Each row is a point. A path goes straight from each point to the next, and from the last back to the first. The post is the endless flat space through its rows: a point in 2 columns, a line in 3, a plane in 4, and so on, so that a path can go around it. Count how often the path circles the post. Going back the other way cancels.
In the rows, 128 means zero.

Post (1 x 2)
[[158 132]]
Path (18 x 2)
[[157 162]
 [218 119]
 [162 106]
 [143 116]
 [121 173]
 [167 181]
 [212 112]
 [164 116]
 [139  82]
 [212  97]
 [198 147]
 [139 170]
 [120 137]
 [140 108]
 [180 119]
 [199 175]
 [104 178]
 [114 146]]
Times around: 0

Post (7 x 8)
[[139  97 111 100 164 214 157 102]
 [100 171 120 142 102  97 147 109]
 [119 140 120 166  85 103 142 131]
 [109 127 123 139 129  85 124 119]
 [111 117 129  81 159 203 156 146]
 [143 167 130 150 120 112 117 133]
 [113 135 131 117  84 101 125 107]]
Path (24 x 8)
[[115 202 141 131  65 128 160 100]
 [113  73 107 136  91 161 183 119]
 [140 129 106 145 114 168 147 169]
 [ 89  93 112 117 121 186 141  69]
 [118 101 142 149 130 152 135  87]
 [166 208 170 125  91 128 131 139]
 [112 124 112 101 122 141 161 166]
 [100  78 109 121  92 101 109 155]
 [119 103 156 107 111 148  75 135]
 [153 163 139 142  93 176 156 111]
 [133 151 124 142  48 140 171 124]
 [141 249 105 124 104  96 130 155]
 [ 98  95  75  73 166 151 131  67]
 [102 191 134 161 135 143 142 123]
 [126 138 147 134 155 135 147 102]
 [132 130 104 114 131 106 151 118]
 [ 77 150  95  93  95 121 163 153]
 [108 144 110 116 171 163 120 141]
 [120 146 144 147  75 113 127 118]
 [162 168 150 138 141 125 119 132]
 [114 108 124  91 198 145 141 113]
 [126 136 103  80 188 128 141 121]
 [ 77 174 145  76  70 158 119 170]
 [ 99 176 141 140 172  93 116  81]]
Times around: 5

Post (17 x 18)
[[129 117 142 131 128  97 150 132 120 148 125 137 169 116 167 132 115 113]
 [ 85 135  77  93 111 124 157 104 155  83 134 101  63  69 171 186 108 199]
 [135 105 123 143 123 156 101 130 133 173 187 130  78 173 126 120 125 135]
 [105  99 184 118 146  50 121 103 110 164 154  95  87 140 111 119 169 124]
 [119 128 194 111 128 137  98 120 121 126  76 191 133 111 126 140 109 114]
 [131 142 129 179 197  49 143 122  85 183 116 131  84 125 134  98 191 148]
 [ 99 133 121 127 166 124 185 122 130  65 114 127  89  79 102  85 117 153]
 [149 156  98 166 185 156 204 172 110 129 210 152 104  72 141 143 139 125]
 [139 132 115 143 201 108 189 152 112 128 146  96  89  82 104 143 112 151]
 [139 180 139 186 180 107 171 128  93 167 145  89  86 180 108 109 164 120]
 [124 138 145  73 133  21 127 155 117 136  99 137 105 101 113  65 170 114]
 [123 129 204 129 152 144  83 112 103 103  92  84 116  91  96 100 185 145]
 [110 187 138 121 191 159 167 125 105 135 146 118 138 134 142 107 118 169]
 [117 129 140 117 159 109 142  87 172  67 109 108 139  93   7 121 161 122]
 [172 163 163 161 117  93  98  90 130 103 152 141 134 175 124 128 101 148]
 [112  99 138 110 125  76  88 143 119  50  92 171 154 142  89 172 114 117]
 [163  93 142  68 135  95 145 104 119  60  96 192 144 123 122 155 116 110]]
Path (26 x 18)
[[179 128 178 188 153 115 147  89 145 107 188 133 127 150  68 130 186 133]
 [ 99 128 143 188 189 142 100 179 168 134 164 153 113 121 108 166 120 146]
 [144 147  98 124 128  75 144  60 119  59 154 132  54 146 138 117 167 114]
 [107 183 174 168 126  68  91 106 102 160 148 133  60 115  53 115 139 145]
 [167  76 145 162 146 120 183 185 116 210 191 153 110  94 131 146 117  80]
 [165 128 122 137 131 160 168 177 172  78 151 217  83  29  83  95 145  98]
 [139 127 139 118 159 101 118 156 125  87 171 190  76 161 155 119 107 101]
 [107 127 167 134 177  79 110 110  59  85  94 149 102 144  87 134 139 101]
 [122 111  86 118 106  87 151 105 129 202 131  97  96 114 143 103 212 153]
 [151 125 141 116 203 114 133  96 141 111 137 134 166 137  59  95 148 181]
 [188  52 136  90 139 163 105 115 163 158 206 142 138 115 149 161 144 109]
 [113 177  99 219 163 143 209 114 102 173 165  99  70 129 165  99 143 114]
 [110 162 102 163 150 190 127  87 201 190 175 108  98 139 122 127 100 118]
 [ 77 106 145  96 140 161 157 146 117 123 137  74 149 135 177 115 151 140]
 [144 150 208 154 112  82 122 169  87 125 131 141 154  98 113 134 132 128]
 [145 175 170 126  95  46  37 109  45  81  65 120 138 183 120 144 115 182]
 [187 203 149 135 105 102  51 126 114 101 135 102  86 120 159  43 175 132]
 [135 155 142  68 145  74 124  92 144 112 138 113  80 142 134  62 152 162]
 [126  64 122 118 135  89 124 162 149 142 137 129 164 102 115 120 142 126]
 [166 123 186 107 141  77 151 126 144 194 107 112  99  66  81  51 116 118]
 [158 100 130  90 118 156 175 118  93 139 135 131 120  42 166 114 209  87]
 [118 128 163 125 116 161 134 131 119 100 142  65 117 168 119 132  96 188]
 [114 186 169 152 180  81 143 131 147 106  74 147  79 119 115 180 160 142]
 [ 80 165 148 206 118 134 108 111 145 150  91 175 128  85 148 141 152 106]
 [133 106 122  64 150  91  92  87  78 132  98  92  89 140 112 122 143 152]
 [ 92 132 127  81 149  95 139 130  66 122  65 128  84  91 141 122 109 205]]
Times around: 2

Post (17 x 18)
[[113 117 169 113 157 119 109 146 133 157 172 143  96 134 137 109 103 127]
 [ 79  98  48 189  82  95 107 170 112 108 135 132 123  84  92 146 125 155]
 [160 140 127 170 166 106 120 104  79  49 168 136 100 108 120 107 140 135]
 [ 76 129 121 160 110  53 165 101  94 101 176 108 141 191 191 115 148 226]
 [203 170 104 129 164 141 155  69  48  81 162 145 185  79 188 155 103 184]
 [ 84 161 150  91 118 135  82 110  99  82 165 139 129 132  92 108  78 177]
 [141 157 113 180 130 105 133 110 164 147 137 110 105 160 125 125 117 133]
 [ 96 158 120 161 146 157 119 165 172 126 102 106 153 157 166 121 119 199]
 [127 154  98  78 160 109 124 135 134 146 168 177 127 130 133  71  99 104]
 [152 159 115 107 141 105 193 148 124 116 128  99 103 146 173 123 135 123]
 [122 118 152 120 126 139 142 144 157 112 121 151 123 129  96 118 139 135]
 [163 140 125 161  93 127 142 121 122 114 142 138  98 106 170  97 132 113]
 [135 117 121 119 142 101 124 136 134  90  99 165  79 143 119 133 122 151]
 [ 83  88 119 153 166 171 196 168 135 140  63 155  84  88 139 141 109 105]
 [105 140  85 126 131 105 106 141 139  67 122 141 123  94 131 166 123  86]
 [101  79 173 130 110  98 143 115 104 132  95  99 119 110 133  67 153 146]
 [111 142  96 145 139 137 127 100 135 147 142 138  90 111 163 131 166 143]]
Path (31 x 18)
[[109 144  66 149 149 102 148 166 169  99 142 162 127 128 130 147 143 150]
 [142 129 119 167 121 116 191 107 163 154 104  77 158 137 150  81 107  98]
 [129 124 146 129 142 151  63  80  95 114 185 130 108 151 128  98 120 172]
 [122 121 175 137 103 125 156 102  90 115 120 104 157 128 137 108 101 136]
 [158 114 202  93 178 119 179 214  70 107 176 173 125 139 137  91  61 133]
 [ 49 104 132 137  84  81 140 106 120 121 125 122 115 109 117 100 172 146]
 [131 136 148 166  57  83 104 107 136 135 126 128 116  85 103 145 107  93]
 [160 173 123 146 127 171 123 121 190  98  64 189  98 118  59  92  98 169]
 [144 123  95 150 158  94  83  76 193 109  89 136 117  80 140 142 140  56]
 [170 124  82 114 141 172 154 106 140 150 100 175 166  68 123 133 118 110]
 [143 107  98 129 191 187 161  99 125 158  82 183  64 158 109 102 161 147]
 [165 175 113 116 249 157 111 123 110 134 128 133 148 106  66 166  97 128]
 [ 76 140  91 175  95 101 147 106 116  85 120 181  61  93 206 113 177 157]
 [186 191 119 132  86  86 176  98 108 120 170 139 132 121 152  95 193 138]
 [121 173  83 150 165 153 141 162 198 178 155 119 129 105 147 161 193 129]
 [145 139 175  91 170 119 148  80 104 161 132 175 126 101 108 187  96 106]
 [116 168 112 113  92  71 134 135 130 120  93 100 110 173 127  66 101 129]
 [120 139 154 100 131 133 147 141  46 140 187 144 161  53 166 135 106 115]
 [ 76 125 138  81 102  82 169 139  85  71 177 175  22 124 133 129 180 171]
 [ 60 164  85 116 116  95 126 110 128 101 148 137  74 156 191 160 122 196]
 [170 192  99  79 157 182 138  99 138 118 160 174  60 141 153 111 148 176]
 [ 65 103 104  75 168 114  80  58 141 132  71 128 143 138 106 145 168 146]
 [113 111 169 170 120 151 142 121 154 131 128 144 143 171  41 105 142 125]
 [ 50 180 164  97  62 103  97 117 104 162 223 186 123 152  91  93  31 102]
 [122 140 104 118 185  77 135 126 131 159 122 121 160 131 206 123 159 159]
 [116 148  71 143 145  62 111 146 105 127 175 168  70  67 111 151  54 107]
 [ 73  64 113 163 171 151 157 208 162 123 154 167 103  87 184 161 171 162]
 [ 80 111  81  83 166 232 183  94 116 190 151 230  28  80 117  84 169 129]
 [117 120  55 147 159  93 185 149 112 136 146 116 130 160 127 107 165 146]
 [134 113 127 184 144  59 121 199 120  83  85 127  89 159 172 110 140 125]
 [132 232 138 100 172 138 224  70  89 112 129  76  93 152 170 175 135 204]]
Times around: 4
